Each point is reached from the start by the listed moves, each made 0, 1 or 2 times, or once backwards (-1), plus a little noise. Is the number of moves made odd or even? Then give how often each move was made.
In the rows, 128 means zero.

Moves:
(1): [165 135 124 155]
(2): [118 168 116 131]
(3): [135 138 155 122]
Start: [127 114 119 148]
Points:
[101 187  68 161] -> odd (0, 2, -1)
[129 117 119 145] -> even (0, 0, 0)
[107 192  93 157] -> even (0, 2, 0)

Moves:
(1): [155 136 129 124 127 129 128 132 131 128 125]
(2): [121 165 130 129 123 135 130 114 127 136 133]
(3): [134 126 162 137 130 138 124 133 133 133 132]
(4): [129 132 124 157 125 131 130 131 135 128 127]
(5): [128 137 133 136 165 123 139 131 124 121 121]
(6): [131 123 114 126 132 173 117 131 134 131 138]
(7): [130 127 129 129 121 134 160 129 130 129 123]
(8): [122 131 128 125 132 126 126 161 124 134 130]
Start: [147 125 119 128 131 136 125 129 119 124 107]
Points:
[215 119 166 145 202 137 174 162 126 107  81] -> odd (2, -1, 1, 0, 2, 0, 1, 0)
[180 159 141 111 160 249 174 131 132 137 116] -> odd (1, 1, 1, -1, 1, 2, 2, 0)
[200 144 159 178  79 121 183 209 139 146  95] -> odd (2, 0, 1, 2, -1, -1, 2, 2)
